Each wall is flat, endless, passes through zero and stands at right angles to its row. A trip goes straight from one point to another. List the walls that it crosses, first one first.

Walls:
(1): 17.9; 5.4
(2): -24.5; 34.7
(3): -1.1; 27.9
(4): -18.3; 22.2
(5): -22.1; 2.8
(6): 19.6; 7.2
(7): 20.8; 29.1
Trips:
-12.0; 6.4 to -12.0; 11.1 => 7
9.8; -2.7 to 6.1; 13.9 => 3, 2, 4
-14.0; 5.3 to 1.1; -9.5 => 3, 2, 4, 5
24.1; -4.3 to 4.8; 16.9 => 3, 2, 4
-14.7; 5.0 to -31.2; 8.5 => none
-7.4; -3.7 to 11.9; -13.2 => 2, 4, 5, 1, 6

Walls:
(1): -1.5; -0.3; -4.9; 6.3; 7.7; -11.5; -13.6; -28.2; 9.1; -16.4; -13.6
(2): 16.1; -12.1; -28.1; 2.1; -5.4; 20.0; -0.2; -17.7; 5.0; 34.1; -8.5
(3): 12.9; 1.2; -1.8; 9.7; 4.5; -0.3; 3.5; -14.6; -1.8; -9.1; 9.4
(4): 4.0; 9.0; 17.8; -0.7; -13.0; 9.1; 25.6; 4.1; 18.8; -4.3; 42.4
Trips:
8.6; 13.8; -2.9; -36.5; 0.3; 21.7; 18.9; -23.0; 10.6; -10.6; 3.0 to 27.8; 20.9; 13.0; -15.2; 2.8; -29.2; -31.8; 12.0; 7.8; 13.7; -5.1 => 2, 3, 4
13.8; 13.7; -7.8; -21.8; -22.7; -17.0; 17.4; -8.7; -38.5; -6.5; -14.9 to 1.3; 25.8; -0.5; 1.3; 20.1; -5.0; 13.3; 7.5; -9.4; -18.0; 20.5 => 4
-7.1; 8.0; 7.0; -17.1; 26.7; 10.8; 41.2; 1.3; -26.8; -0.9; 0.2 to 3.9; 0.7; -5.7; -0.1; -1.2; -17.3; 20.5; -29.5; 27.4; -5.2; 34.3 => 1, 2
-38.3; 5.3; -14.9; -16.4; -3.8; -12.6; 11.9; 24.8; -11.4; 23.7; 20.1 to 7.2; 3.6; 0.8; 2.7; 23.3; 2.8; -5.5; 5.5; -3.1; 15.8; -11.8 => 4, 2
40.2; -30.8; 3.7; -23.2; -11.4; 3.4; 12.1; 4.0; 42.7; -11.7; 18.4 to 41.6; 7.8; -1.4; -21.1; 5.8; -10.5; -21.9; -9.2; 38.0; 14.3; -19.5 => 1, 4
-25.3; 12.6; -13.7; -36.0; -31.5; 11.6; 30.5; 9.4; -16.2; -12.6; 32.7 to -2.0; -0.4; 10.7; -19.1; 30.8; -9.5; 27.7; 1.2; -12.9; -6.8; -26.1 => 4, 1
-22.7; -30.2; -2.3; 29.0; -16.8; -3.2; -10.7; 10.7; 7.1; 6.6; -12.7 to 21.3; -5.0; -15.2; -2.0; 6.3; -10.4; 5.5; -8.1; -14.5; -19.8; 43.0 => 3, 4, 2, 1

Walls:
(1): 25.2; -0.8; -9.6; -8.0; 4.9; -13.8; -15.0; -9.4; -18.2; -5.5; -33.0; -3.9; 1.0; 3.4; -6.8; -6.6; -9.7; 18.0; 13.0; 3.4; 18.7; -17.6; -2.2; 4.4
(2): 12.3; 9.9; -15.7; 7.5; 9.7; 2.8; -7.5; -17.7; -4.9; -18.4; 8.6; 18.3; 2.2; 1.5; 15.2; 10.5; 40.9; -4.7; 12.9; -25.9; 13.1; -29.3; -31.1; -9.9
(3): -9.9; -30.0; -7.1; -41.5; -40.5; -5.2; 12.1; -5.0; -4.5; -13.2; 34.1; -5.8; 20.7; -0.1; 14.8; -6.3; 12.8; 7.4; -0.3; 4.9; 26.8; -8.6; -13.3; -2.0
(4): 40.0; 1.5; -42.1; 6.8; 10.7; -1.7; -24.3; 13.3; -11.0; -6.9; -11.7; 11.9; 29.8; -23.1; -19.7; 24.9; -9.4; 11.8; -10.3; 21.5; 11.7; -3.2; 11.1; -17.0
(5): -14.5; 16.0; 33.6; -24.9; 37.3; 2.9; 7.5; -1.7; -31.6; 34.3; 39.8; 13.8; 30.2; -9.6; -13.3; -3.6; 3.8; -30.0; -13.5; 57.6; 14.4; -16.5; -11.7; -26.5
(6): -9.2; -5.6; 3.2; -2.4; 31.6; 8.0; 4.4; -0.6; 6.6; 12.4; -0.6; -10.8; -0.2; -32.2; -18.9; 19.3; 2.7; 3.7; 13.8; -14.2; -24.7; 22.3; -8.5; -38.8
(7): 6.7; -0.1; -3.3; 39.5; -15.1; -35.3; -51.4; -6.3; -21.6; 17.9; -8.6; -26.6; -13.6; -8.8; -1.7; 6.8; -18.7; -51.2; 9.1; -17.6; 3.3; 17.7; -9.5; 56.2
Trips:
24.6; -15.8; -6.7; 33.2; 30.5; -16.9; -7.1; 28.1; 23.8; 42.3; 4.6; 11.8; 6.5; 3.7; -10.4; 23.4; -17.9; -17.1; -35.8; -4.2; 8.5; 5.3; 56.7; -32.0 to 4.1; 15.3; -1.8; -2.1; -2.3; 0.6; 6.6; -21.8; -9.4; -5.0; -4.0; -17.1; 21.7; -13.2; 11.2; 5.1; 16.5; 19.1; 10.1; -22.3; 8.9; 0.4; 23.4; 1.6 => 7, 5, 1, 2, 3
-9.8; 14.4; -31.4; -29.6; -0.4; -25.1; 0.9; -4.6; 16.5; 5.2; 17.2; 23.1; -16.0; 11.9; 2.8; -17.3; -17.8; 13.3; 17.8; -3.6; -6.8; -18.3; 4.0; -2.7 to -0.9; 7.8; -4.0; -47.8; 16.8; -25.6; -11.6; -3.5; -35.4; -20.5; 9.1; 25.8; -15.5; 19.3; 9.1; -13.9; 20.7; -19.6; 8.7; 16.4; -19.4; -17.5; -22.3; 17.3 => 5, 7
-2.4; -6.6; -17.6; -0.6; 12.0; -6.5; -9.3; -24.7; 20.9; -5.0; -25.9; 11.4; 11.8; 2.3; -32.9; -22.4; -30.3; -19.9; 1.2; -13.1; 3.1; 17.7; 14.9; -6.9 to 12.0; 14.3; 7.7; 28.1; -9.1; 10.4; -9.5; -20.0; -8.2; -26.4; 7.8; -10.4; 2.1; -14.7; 3.1; 26.6; -0.9; 12.2; -14.2; 8.0; 23.8; 7.3; -15.1; -11.4 => 2, 3
22.2; 22.4; 6.1; 13.5; 15.8; -5.2; 5.1; -2.7; 17.7; -10.6; -10.3; -20.0; -9.5; 23.7; 2.2; -4.5; 1.2; 15.6; 13.2; -17.1; -23.0; 10.9; 4.3; -4.7 to 26.3; 6.1; -12.3; 23.7; 22.2; -26.1; 1.4; -10.7; -18.0; 20.3; 9.1; 9.2; 10.5; -1.8; -8.8; -15.2; 28.5; -10.7; 12.3; -19.6; 4.0; -6.6; 19.8; -17.1 => 7, 4, 5
1.7; 0.3; -38.9; 15.6; -27.1; -4.7; -11.5; 13.9; 16.8; 30.1; 43.2; -8.7; -3.5; -34.2; 13.4; -26.3; -9.5; 5.8; -5.3; -4.4; -17.9; 7.8; -1.3; -1.0 to 19.8; 3.9; 24.6; -15.9; 3.9; -8.7; -17.9; 21.2; 36.4; 9.3; 12.7; -26.0; -7.3; -43.3; -11.0; 5.8; -3.3; 4.0; -14.4; 6.4; 3.2; 32.8; 32.4; 15.8 => 3
14.8; 14.0; 16.6; 32.3; -0.7; -14.2; -32.3; -25.0; 13.7; -17.2; -21.8; 14.2; 9.0; 12.5; -28.4; 8.1; 16.9; 26.0; -19.9; -8.1; -28.7; 2.2; 13.3; 0.6 to -4.2; -12.8; 3.2; 16.4; 18.4; 14.9; 9.0; -6.3; -10.2; 4.9; -7.4; 4.4; -32.1; 1.1; 37.1; 1.1; 9.7; 0.2; 8.5; 4.7; 0.8; 11.7; -23.6; 12.7 => 4, 1

Walls:
(1): 27.2; -28.8; -9.2; -15.8; -10.9; -0.4; -1.4; -12.5; -22.9; 3.8; 1.1; 7.7; -14.5; -17.6; -16.9; 28.5; -11.1; -20.3; -23.1; 1.4; -15.0; -14.3; 13.4; 13.7; -32.9; 14.6; 0.9; -19.1; -5.7; -16.2; -14.7; 15.5; -5.3; -45.5; -33.0; 10.8; 6.2; 11.3; -7.1; -13.3; -21.6; -14.0; -11.7; -24.9; -7.5; 1.2; 3.1; 5.3
(2): -28.3; 21.3; 19.1; 1.8; -19.7; -12.2; -6.6; 3.8; 2.3; 25.7; -25.3; -27.2; 5.7; -2.8; 9.3; -9.3; 44.5; 3.9; -24.7; -9.5; 23.2; -7.1; -6.4; -25.9; 3.0; -0.6; 29.8; 22.8; -15.6; -2.8; 25.5; -14.2; 50.4; 6.3; -25.3; -5.1; 36.1; 12.4; 3.0; -40.7; 18.3; 12.7; 25.7; 31.2; 18.0; -14.7; -32.5; 19.2
(3): 1.5; 20.1; 4.8; -8.3; -23.8; 39.2; -10.9; -8.0; 7.4; -23.1; 25.0; -31.1; -3.6; -13.2; -13.4; 43.8; 17.6; -7.3; 55.0; 8.9; -0.3; 4.9; 16.4; 14.8; 24.8; -18.8; -32.1; 44.1; 24.6; -16.5; -9.0; 7.1; 4.8; -7.1; 14.3; 14.0; -10.2; -1.3; -3.3; -13.9; -7.5; -7.5; -13.8; 2.6; 26.3; 17.1; -17.8; 15.0
(4): -44.9; 9.2; 12.1; -29.5; -0.3; 9.3; 8.8; -19.6; -16.2; 13.3; -8.4; -11.9; 30.0; -13.6; -7.3; 23.0; -18.2; 18.5; 1.4; 31.5; -12.8; -22.2; 7.1; -18.1; -36.0; 2.4; -31.6; -18.0; 13.0; -12.4; 30.3; 4.6; -9.2; -5.7; 8.1; 2.3; 21.7; 3.6; -28.6; -40.0; -10.5; 36.7; -5.3; 16.8; 14.9; 8.1; -3.6; 14.7
(5): -25.0; -11.6; -10.6; -4.6; 8.0; -12.3; 3.2; 34.3; 1.0; -12.3; -2.8; 3.6; 14.4; 9.0; -22.6; 5.8; 14.6; -31.4; 11.0; 23.9; -1.8; -37.3; 15.3; 13.2; 1.6; -18.8; -18.5; -12.1; -20.9; 9.7; -7.0; 8.3; -9.7; -37.0; -15.8; -0.3; 21.8; 21.3; -11.2; 5.9; -14.7; -17.4; 17.5; 4.6; -3.5; 4.9; 11.8; 6.3
(6): -10.8; -12.7; 22.2; 5.1; -5.4; 32.1; -16.2; 24.6; -16.8; 7.8; -15.6; 6.5; -5.6; 1.8; -18.1; 32.6; 6.5; 13.2; -1.7; -31.4; 19.8; 8.8; -2.9; 24.5; -6.0; 4.8; -14.1; 26.0; -13.9; -15.4; -43.5; 3.9; 8.4; -20.4; -28.7; 2.7; -3.9; -13.8; -0.4; 13.1; 3.2; -11.5; -7.1; -1.6; 5.1; 30.5; -17.7; -1.4
(7): 16.7; 36.1; -14.0; -1.2; 19.5; -14.2; 28.3; 6.9; -21.1; 9.2; 12.6; 3.7; 17.7; -22.1; 18.9; 27.2; 0.1; -17.5; 3.3; -3.6; 33.1; -35.3; -11.5; -0.9; -7.4; 16.1; 31.1; -34.5; -3.9; -20.8; 12.3; -6.4; -5.1; -20.0; -17.5; -27.5; -1.2; 36.0; -11.9; 4.5; -11.4; -6.8; -8.4; 33.0; 8.9; -16.0; -10.0; -16.6
(8): -17.4; -1.6; -19.9; -19.6; -26.2; 42.2; 15.5; 27.3; -4.2; 12.9; 35.5; 6.2; 40.4; 9.0; 17.9; 0.3; -8.9; -19.9; 17.6; 18.1; -21.9; 5.5; -18.7; 11.4; -27.6; -14.8; -26.1; 0.9; -4.5; -31.5; 18.8; -1.7; 11.8; 45.7; -4.9; -9.9; -18.3; -2.2; 12.7; -1.0; -5.2; -13.1; 15.5; 21.6; -17.9; 4.5; 1.2; 10.8
(9): 11.1; -10.0; -4.2; -12.6; -3.6; 2.7; -3.6; 18.4; -18.9; -16.0; -9.0; -10.6; 29.0; 9.2; -28.4; -15.9; -2.6; -7.4; 1.0; 7.9; -20.5; 19.3; -7.7; 31.7; 0.8; 0.8; -2.0; 14.6; -21.6; 5.3; 6.8; -1.1; -8.0; 3.5; -0.3; -29.7; 1.3; -21.2; -8.9; -41.6; 21.2; 5.8; 2.9; 1.9; 14.3; 11.2; 8.3; 2.8
Trips:
-34.6; -25.9; -11.5; 26.4; 15.1; -2.8; 6.7; 6.7; -6.1; -3.4; 7.7; 5.9; -3.8; 13.7; -1.0; 0.6; 13.3; 7.9; 18.5; 17.9; -31.6; -26.9; -4.2; -14.6; 2.0; -23.1; 1.5; 19.7; 50.4; -24.3; -1.0; 8.9; 9.6; -24.2; -5.7; -19.9; -2.4; -3.8; 12.9; 25.3; -8.3; -3.2; -1.9; -7.0; -1.0; -19.7; -12.7; -16.8 to 1.8; -12.2; -16.4; 7.6; -6.3; 0.2; -17.8; -2.5; 18.0; -18.0; 11.0; -3.9; -3.8; -13.8; 23.4; -15.7; 1.9; -15.0; 28.2; 25.0; 9.7; -20.2; 1.4; 15.9; 13.8; -24.8; -2.5; -1.2; -6.1; -10.3; 3.7; 21.8; 17.5; 13.5; 27.8; 36.8; -6.7; -1.8; -14.9; 14.8; 16.7; 6.4; -13.5; -8.7; 14.8; 16.7; -9.7; -2.0 => 4
0.8; 3.9; 12.8; -20.3; -16.1; -16.6; 27.8; -3.2; 21.3; -11.8; -24.7; -5.2; -12.9; 17.3; 3.2; 4.6; -12.5; 20.5; -47.9; -2.2; -9.7; -7.3; -19.8; 19.2; 6.4; 13.0; -18.9; -18.1; -1.0; -12.6; 5.7; -27.2; -1.1; -11.4; -11.8; -3.7; 16.1; -5.7; 9.2; -5.5; 13.9; 41.2; 19.4; -7.7; 34.5; 18.0; -20.7; 5.8 to 0.6; 7.7; -16.1; 27.8; 31.1; -27.3; -5.6; 23.1; -37.2; -7.5; 3.2; -7.6; -4.5; 7.7; 3.8; -3.1; 12.0; 15.4; 11.3; -7.0; 14.5; 21.0; 2.2; 17.3; 3.1; 20.7; -10.3; -21.7; -11.9; 25.3; 4.7; -2.3; -11.6; -9.5; -2.1; 33.4; -0.2; 14.0; -17.9; 0.2; 7.3; 18.7; 3.0; -8.9; -22.2; 13.2; -9.8; 28.5 => 5, 7, 2, 4, 1
19.9; 0.9; -16.6; 12.2; -28.5; -0.6; -9.8; -11.8; 34.6; 12.0; 30.0; 7.4; -11.3; -29.1; 4.2; 25.5; 31.5; 9.9; -0.8; 16.2; -8.9; 3.2; -3.9; -3.9; -13.4; 34.2; 0.1; -3.5; 12.5; 10.1; 3.1; -31.7; 16.0; 19.8; 1.8; 34.0; 12.4; -6.8; 17.0; -21.1; -23.5; -9.6; -16.0; 3.4; -21.7; 9.5; -20.7; -13.5 to -8.3; -34.0; -14.9; -9.3; -10.2; 9.3; -13.8; 18.3; -31.0; -0.2; -16.9; -27.2; -2.3; -10.7; -5.4; -2.8; -10.1; -4.3; -12.8; -37.8; 11.6; -16.9; -3.1; -27.1; -12.0; 12.4; -3.8; -11.8; -11.2; -1.0; 0.8; -37.6; 33.2; 16.3; -5.6; 8.2; 5.1; -8.4; 8.3; -3.5; -5.6; 9.6; -34.6; -25.4; -11.3; -2.2; 7.8; 0.7 => 6, 3, 4, 8

Walls:
(1): 10.7; -10.9; -25.5; 26.4; 8.5; 2.3; -37.0; 4.8; 9.7; -25.6; 14.9; 5.9; -19.3; 3.4; -22.8; -6.9; 3.5; -11.0; -11.6; -20.4; -9.9; 7.6; 23.2; -14.3; -5.4; -1.9; -7.7; 21.6; 15.0; 13.3; -32.2; 16.8; 24.5; 1.7; -16.8; 1.3; -13.0; 4.1; 3.3; 7.5; 15.1; 30.3; -4.7; -0.8; 12.2; -18.5; -1.7; 25.4
(2): -4.5; 11.4; 17.2; -14.2; 19.6; 5.3; -20.6; 5.6; -16.9; 0.7; -9.6; 19.3; -7.8; 5.4; 7.3; 13.0; -12.4; 1.8; 23.3; -30.2; -41.4; -0.6; 22.1; -0.3; 47.8; -2.5; 16.8; 2.6; 35.7; 19.8; 6.4; -18.7; -10.9; 2.0; 21.2; -27.0; 4.5; -16.5; 18.7; 3.3; -13.7; 36.8; -10.6; -19.8; -5.5; 9.0; 0.6; 24.7
(3): -29.7; 4.1; 7.1; -12.3; 17.7; -0.2; -4.4; 7.6; -35.9; -9.7; 18.0; -3.1; -4.8; -5.4; -18.7; -25.3; 12.0; 18.9; -5.5; -24.6; -20.5; 32.8; 5.1; 18.3; 3.1; -1.2; 8.7; -8.6; -3.2; -1.4; 32.8; 9.6; 0.2; -6.8; -7.3; -9.7; 19.8; 16.3; -22.4; 23.8; 2.0; -6.2; -3.1; -5.5; 8.5; 12.4; 25.7; -24.2
(4): -11.9; -18.3; 17.4; 20.7; 18.2; -7.3; -11.8; -12.2; 19.4; 8.4; -9.1; 10.0; -15.6; 19.4; -3.2; 19.6; -35.2; -17.0; 6.5; -27.3; -1.2; 4.1; -16.3; -31.2; -17.9; -1.1; -13.2; -10.1; -23.9; -14.3; 1.2; 38.4; -26.9; 16.1; -29.5; -3.9; -11.9; -6.0; 11.7; -11.6; 13.0; -26.7; 24.4; 14.3; 6.5; -2.2; 10.3; 21.2
(5): 10.2; 8.7; -2.3; -2.0; 7.0; 14.3; 6.3; -26.4; 14.5; -13.2; 2.0; -11.5; 16.7; -2.1; -25.5; 16.4; 5.7; 14.1; -2.2; 9.5; -5.1; 21.5; -7.8; -0.6; 31.1; 8.9; 12.5; 14.1; -8.2; 11.7; -7.9; -19.8; -5.8; 32.0; -1.8; -24.9; -18.6; -1.8; -2.6; 4.6; 31.5; -0.7; -0.1; 7.8; 8.4; -13.6; 4.0; -1.9
(6): -5.1; 6.9; -9.4; -4.1; 13.2; 7.4; -3.1; 10.4; 3.8; -4.8; 8.4; -7.5; -16.5; 13.7; -9.4; -32.4; 0.5; 10.6; -28.2; -11.6; -8.6; 3.1; -4.6; -3.7; 17.8; 19.1; -12.9; 10.6; -3.7; -37.7; 18.2; 8.8; 22.8; 19.8; 1.1; -5.3; 1.8; 23.0; -0.8; -17.7; -3.8; 2.9; -16.3; 13.6; 14.3; 39.5; -11.1; 37.9
(7): 5.9; -2.2; 3.8; 22.2; -16.4; 22.7; 15.8; -27.8; 46.5; -44.5; -19.2; -16.9; -26.9; 20.0; 13.6; -28.5; 0.7; 23.6; -33.1; 15.7; 10.9; -0.1; -10.8; 33.2; 3.4; 10.1; -6.7; 36.8; -10.9; 9.7; -25.7; 1.7; 1.8; -10.5; -3.3; -43.2; -0.1; 3.8; -0.8; -4.5; 14.6; -22.9; 8.6; -2.8; 15.9; -6.3; 5.7; 2.3
Trips:
-35.4; -7.9; -9.8; -1.6; -20.1; -2.6; 11.0; 5.7; -26.9; -9.6; -6.7; 1.8; 3.2; 7.5; -9.8; 4.0; 4.4; 10.3; 18.9; -21.9; 16.3; -29.8; -9.6; -3.5; 16.5; 7.4; -1.8; 45.6; 4.8; -15.4; 2.6; 6.0; 8.4; -19.3; -17.5; -14.9; -45.6; 10.8; 9.8; 1.9; 36.3; -10.2; -4.5; -3.1; 22.4; -9.9; 9.1; -10.7 to -6.4; -15.3; -22.8; 24.1; -16.4; 15.3; 5.7; 21.0; -20.9; -6.5; 13.7; -13.6; -2.5; -12.6; -0.4; 11.3; 13.3; 35.8; 13.2; -3.7; 3.9; 8.9; 14.9; 8.7; -3.3; -30.3; 19.9; -21.8; 10.0; 35.9; 36.0; 26.2; 18.7; -7.8; 7.2; -18.8; -12.8; -12.3; -27.4; -5.0; -9.0; -8.6; 21.4; -33.5; -20.6; -15.2; -15.1; -31.8 => 6, 4, 5, 7, 1
24.2; -4.2; 12.7; -8.6; -27.0; -22.6; -6.9; 15.6; -8.6; 23.0; 5.5; -12.7; 26.3; 18.3; 11.9; -2.0; 12.6; -8.3; 17.9; 3.9; -2.1; -20.0; 10.9; -13.5; -15.7; -9.3; -3.3; 7.6; -20.9; 27.8; 4.6; 1.3; -23.6; -16.6; -16.0; -34.7; 24.4; -32.9; 26.1; 5.6; -31.0; 16.3; 15.9; 14.1; -7.4; -23.4; 3.8; 2.7 to 2.1; 6.3; 7.1; 0.2; -1.2; 4.2; -3.5; 24.1; 8.2; 23.5; -13.0; -7.1; -17.2; 19.2; -4.0; -4.8; -4.7; -2.3; -25.8; 18.5; 35.6; -6.2; 23.1; 11.6; 14.7; -5.8; -3.5; -19.9; -29.2; -10.7; -20.1; 11.8; -11.0; 21.8; -14.0; 6.2; 10.5; -3.4; 16.7; 15.1; -22.5; 12.6; 10.0; -37.1; -28.8; -28.8; 8.7; -1.2 => 2, 7
-8.3; 27.4; -4.9; 27.2; -4.1; 32.0; -3.7; -3.0; -0.2; 17.5; 17.3; -0.6; 11.9; -9.9; 13.7; 19.3; 12.0; 26.3; 32.0; -21.0; -8.8; 16.4; -1.1; -13.4; -1.9; 16.4; 4.5; -3.4; -1.1; -17.0; -19.4; 9.9; 11.8; 18.7; -20.0; 22.7; -9.8; 34.7; -15.7; -29.5; -1.0; -15.9; 59.0; -4.6; 7.8; -0.6; -4.8; 41.9 to 15.9; 13.2; -6.4; 5.4; -20.2; 4.4; 11.8; 0.6; 24.9; 5.4; 7.9; 6.5; -6.0; 10.6; 11.7; -10.3; -20.6; 37.0; 7.1; -22.8; 0.7; 19.6; 12.0; -33.0; 11.8; -2.7; 12.7; -14.3; -15.6; -3.8; -5.4; 9.9; 6.7; 7.6; -7.3; 2.5; 31.4; 45.4; 2.3; -9.3; 29.6; -26.3; 1.1; 6.0; -6.8; 15.2; 15.3; -24.2 => 3, 7, 1
-5.4; 1.8; -19.0; 2.9; 10.8; -5.2; -53.1; 15.3; -0.5; -29.1; -3.3; 12.2; 4.8; -26.4; -1.6; 15.8; -20.9; 32.9; 25.0; -2.0; 13.7; -7.4; -22.8; 14.4; 46.5; 0.4; 0.5; -22.7; 11.7; 14.0; 14.9; 13.8; -17.4; -16.7; 26.1; -3.4; -14.5; -5.5; 0.6; -19.5; -29.6; 2.6; -14.7; 27.3; 5.4; -14.8; -13.1; -6.5 to 21.7; -40.3; -17.7; -2.6; 16.8; 16.3; -8.9; -15.6; 8.2; 0.8; 3.7; -17.2; 16.8; -12.4; 4.6; 27.6; 9.5; 8.9; -23.1; 36.6; 12.6; -4.1; -5.9; 11.9; -1.6; -29.4; 19.1; 6.3; 15.1; -1.7; -5.7; 24.5; -3.5; -9.1; 3.4; 3.0; -9.7; -8.2; -0.4; -10.7; -30.4; -4.6; -7.3; -12.6; 24.2; -6.6; 4.8; 3.0 => 1, 7, 2
